Every row gives one point. Examples show where two turns around zero, p and q, send a point. Where does a point land after both, in the order given? Backwards means that the second turn is done in reverse. Each puzzle has new turns, and all numbers are rounded.
In the rows, zero is written as 128.

Turn p:
[153 136 174] => [ 77 124 141]
[ 93 154 135] => [130  96  98]
[134 135 112] => [135 142 118]
[132  87  91] => [171 150 155]
Turn q:
[118 111  99] => [108 139 155]
[ 89 142 159] => [162 163 112]
[165 127 169] => [158  85 110]
[122 136  71] => [ 74 146 139]
[152 103 134] => [135  98 145]
[123 149 135] => [130 136 107]
Where do these land?
q, then p: [ 91 128 128] => [105 133  99]
p, then q: [101 122 109] => [118  97 137]
q, then p: [182 180 108] => [204 117 134]
p, then q: [125  94 165] => [177 129 140]
q, then p: [128 112 112] => [118 108 132]
q, then p backwards: [141 132 146] => [107 133 123]

Turn p:
[123  72 136 169 142  94] => [ 80 108 126 161  94 164]
[103 124 125 156 118 113] => [103 103 123 147 133 118]
[133 168  97 124 172 173] => [141 118 118  51 141 123]
[149 168 104  93 127 125] => [184 122 137 108 138 120]
[113 105 135 104 112 127] => [126 148 140 146 108 108]
[115 110 171 140 131  93] => [ 96 131 158 164 134 149]
[159 149 128 110  95 170] => [165 166  95 119 148 114]
Turn q:
[118 109 111 105  90 114] => [ 87 115 153 107 129 120]
[153 183 127 176 152 163] => [185 106 107 175 112 162]
[135 114 108 120 148 157] => [144 139 142 119 151 156]
[176 162 132 121 134  82] => [132  84  90 147 157  94]
[118  98 149 143 118 126] => [134 146 145 115 107 105]
[ 99 129 114 135 158  95] => [107 160 122 163 144 117]
[ 97 101 154  96  96 158] => [106 146 137  71  96 142]
Where do these land?
p, then q backwards: [136 130 125 105 124 174] => [121 103 167 117 148 129]
p, then q: [133 142 120 141 178 115] => [130 150 129  79 129 143]
q, then p backwards: [171 124 112 110 102 160] => [135 166 105 135 169 106]
p, then q: [141  78 144 127 124 122] => [124 109 139 143  85 149]
q, then p: [143 195 157 118 146 168] => [155 128  62 103  88 114]
p, then q: [133 131 112 167 111 147] => [114 138 158 146 156 142]
q, then p backwards: [109 136 117 163 122  89] => [ 96 102 138 125  94 108]
q, then p backwards: [115 118 123 130 103  95] => [ 85 115 132 130 128 128]
p, then q: [ 71  98 142  91 143  83] => [122 140 111 114  60  76]

Turn p:
[ 84  95  88 105 154  98 102 163  93] => [132 111 166 109 164 178 179 163 115]
[114 118 118 103 145 114 176 144  84] => [179 111 163 117 146 126 122 164 124]
[150 143 106 105 126 153 122 130 160] => [ 94 139 143 127 128 136  94 118 151]
[152 109 101 178 110 170 135 141 123] => [108 109 147 159 108  90 154 119 170]
[106  95 127 118 134 133 123 170 132] => [116 118 137  95 125 137 154 163 142]
[146 177 140 102  91 100 104 137 151] => [112 179 107 152 109 161  95 141 112]
[ 80 157 160 151 153 169 132 108 143] => [136 156 131  78 113  94 141  78 113]
[160 138 149 173 118  94 145  87 159] => [141 140  63 164 143 100 115 102 137]
[151 130 163 134 160 119 144 103  94] => [150 104 118 134 144  91 111 126  85]
[137 119 128 111  87 129  97  97 141] => [113 115 105 144 100 168 114 106 130]
Turn q:
[151  88 112 137 108 123 131 131 143] => [120 151 107 109 138 142 136 105  99]
[102 139 110 126 122  68 117 152 134] => [106 124 151 102  97 124 136 168  94]
[124 160 154 168 136 180 141 132 122] => [127 114 152 160 140  92 115  86 161]
[117 167 101 140 138 217 141 116 101] => [115 152 145 191 127 123 129  95 202]
[136 131 129 118 127  96 134  90 163] => [134 134  97  85 120 116 108 147 133]
[134  94 124 124 101  96 106 111 145] => [129 135 117  76 134 154 132 130 108]
[146 153 126 156 168 169 117 119  84] => [106  97 129 182 127 142 104 101 164]
[118 112 137 117 114  88 159 131 106] => [116 130 127 122 161 121 135 169 100]
[130 170 148 116 128 190 113 129  86] => [153 122 166 182 140 144 110 115 175]
[ 93  94 134  86 162  74 136 156 131] => [139 101 108 122 115 125 178 187  88]
[152 135 124 100 129  83 139 159 155] => [146 142 115 122 101 117 114 157  77]
[135  94 137 148 103 152 103 111 164] => [143 135 121  86 137 138 139  76 134]
Where do these land?
q, then p: [118 106 148 120 121 130 162  67  76] => [ 92 140 148  77 187 110 141 132 144]
q, then p: [172 149 178 116 124  89 135 181 133] => [113  88 131 178 123 122 154 160  70]
p, then q backwards: [140 122 162 151 147 131 121 137 140] => [122 117 124 144 142 108 161 124 148]
q, then p: [113 142  80 143 127 146  88 113 144] => [137 149 113 110  83 150 107  99 152]
q, then p: [164 139 103 141 133 151 125 120 124] => [116 141 128 138 119 138 142  82 129]
p, then q: [154 126 144 103 163  95 130 125 136] => [116 101 126 156  97 158 147 133 124]
q, then p: [111 123 103 139  98 132  90 121 136] => [138 135 128  99  95 133  93 113 124]
q, then p: [119 104  87 128 134 155  94 145 118] => [154 129 136 120  93 104 117  94 155]
q, then p: [ 88 147  99 117 119 180  93 122 132] => [130 157  88 113  95 107  91 108 160]
q, then p: [ 88 136 166 141 128  88 198 127  83] => [138 137 119  92 185 115 179 190 106]
p, then q backwards: [140 113 140 107 116 110 171 149 187] => [137 151 121 101 132 119 144  54 136]

Turn p:
[149 105 162  86 157 145  98 146 109 101 164 133] => [ 97 101 164 121 118  90 154 104 114 168  96 125]
[143 119 101 111 148  73 171  98 112 173 117 139] => [175 183 129 154 156 123 132  98 113 130 164 100]
[111  93 133 104 158 143 100 162  87  80 133 124] => [111  86 153 119 114 108 140  67 145 146 103 158]
[146 121 142 112 158 116  86 162 130 110 167 136] => [ 92 135 175 128 124 106 157 122 128 152 102 150]
[143 141 119 167 122 174 146 121 163 110 125 150] => [103 109 113 120 108 111 123 171 146  92 159 115]
[153 112  63 121 159 111 120  75 143 162 129 113] => [143 169 168 133 125 145 131 103  85  77 158  96]
[154 128 135 152 119 104 135  85 136 133 103 102] => [140 121 127 154 146 173 141 142 116 118 152  99]
[151  96  96 144 112 110 153  95 107 167 149 123] => [180 159 128 140 122 131 157 120 124  97 126  85]
[103 121 150 132  95 145  87 165 135 114 112 157] => [ 91 119  94  86 122 139 140 131 149 143 105 160]
[ 83 145 164 149 120 124 133 168 152  81 126 137] => [ 99  98 103 136 155 117 117 153 162 134 114 184]
[144 181 122 140 101 140 134 130 133 107  99 145] => [100 130 111 129 119 148  92 155 165 137 149 110]
[151 147 132 149 109 162 145 172 174 125  91 111] => [101 117  90 149  78 140 118 171 127 130 158 153]
[ 94 124 182 117 149 167 102 152 124 118 124 148] => [109  84 123  80 135 102 131 130 122 164 121 163]
[ 96 155 104 144 118 100 152  95  88 190 140  95] => [219 159 139 126 146 155  96 136 125 117 118 117]
[ 98 132 116  92  96 105 157  94 127 149 140 107] => [161 149 104 145 156 132  93 117 100 116  96 106]
Turn q:
[111 104  95 114 116 134 133 149 131 102 175  82] => [122 126 104 193 125 103  92 117 143 132 103 133]
[ 95  97 150 110 137 109 103 170 122 104 108 138] => [ 96 121 141 146 166 114 128 115 148 101 163  94]
[129 139 130 127 134 116 177  71  81 127 113 163] => [155 106 154  81 122 159  93 176 122 102 124 146]
[145 112 214 113 150 101 120 129 113  83 116  89] => [106 109 180 143 130 172 113  73 107  98 124  73]
[127 105 154 106 127 117 116 140 122 170 126 158] => [154 130 120 120 170 129 146 119 111 107 160 122]
[150 154 106 115 152 160 105 110 103 146 102 118] => [145  92 140 114 107 130 133 130 121 179 156 141]
[143 111 160 163 117 144 152 112 116 129 138  80] => [130 149 155 153 133 173 113 117 108 146  89 136]
[ 98 163 144 151 104 150 156 120 113 149 135 125] => [127 162 144 111 136 118 108 161  90 148 110 134]
[105 152  94 181 164 108 118 162 113 182 128  88] => [111 184 106 160  99 146 120 151 114 169 190 142]
[103 112  98  98  98  98  80  79 202  69 119 183] => [ 68  61  79  99 129  91 180 136 157  68  92 135]
[150 117 131 147  97  99  96 145 134 118 122 156] => [104 143 123 105 141 125 147  90 147 102 137 154]
[128 125 124 138 134 163 120 141 158  92 107 135] => [109 122 148 131 125 111 159 130 163 146 108 112]
[156 144  91  90 116 120 153 123 144 139 122 120] => [157 113  82 104 112 126 110 122 144 145 116 120]
[160 165 115 126 134 176 127 129 150 129 165 154] => [169 134 137 119  90  82 159 124 126 144 104 141]
[121 119 113 141 140 125 165 139 120 181 145 132] => [169 166 107 140 135 141 120 160 122 132 144 136]
Where do these land?
p, then q: [133  99 140 147 116 126 124 132  88 160 118 154] => [174 121  95 113 114 138 117 125 133 143 102 115]
p, then q: [128 135 172 166  98 112 149 171 138 128 120 153] => [150 173  85 126 120 108 148 152 168 133 140 120]
q, then p backwards: [132 114 119 109 115 127 108 106 154  95  93 129] => [123 110 153 136 110 146 106 123 116  81 124 141]
p, then q: [ 98  88  90 160 174 153 108 126 161 119 171  98] => [110 111 186 101 146 129 106 112 160  60 105 113]
q, then p: [105 143 104 151 122 100 156 164 159 153 139 129] => [118 164 146 140 112 142  75 146 151 117 123 145]
q, then p backwards: [ 98 167 134 108 177 129 119 156  86 147  96 137] => [169 166 135 133 178 159 147  99 130 151 104 148]
q, then p: [116 132 170 100  98 145 160 133 135 141 154 119] => [136 115 164 140 122 170 124 104 133 158 157 123]
p, then q: [ 84 104 103 165 158  79 106  84 142  84 142 153] => [122  95 176 148  82 135 151 161 143  84 110  72]
p, then q: [133 148  90 124  96 145  97 104 175 140  87 130] => [106 100 147 150 129  58 101 134 122 158 122 137]
p, then q: [162 146 174 108 122 117  91 131 122 130 110 152] => [155 143 107 144 152 124 122 161  91 158 147 107]
p, then q: [148 162 151 103 100  93 110 131  93 149 110  75] => [153 143 150 119 149 140 162 127 103 202 140 151]
q, then p backwards: [124 154 143 149  95 133 141 130  86 129 161 144] => [ 93 149 102 106 159 127 117 139 145 155 155 124]
q, then p: [165 111 136 130 146 163 141  86 145 104  96 132] => [128 101  74 135 104 116 147 128  89 139 154 123]
p, then q backwards: [131 119  98  93 131 151 168 140  99  78 149 122] => [139 133 116  88 127 132 117 157 129  69 165 105]
q, then p backwards: [162  97  94 107 171 146 139 127 137 163 175  92] => [139 109 135 138 109 110 191 154  98 146 109  71]
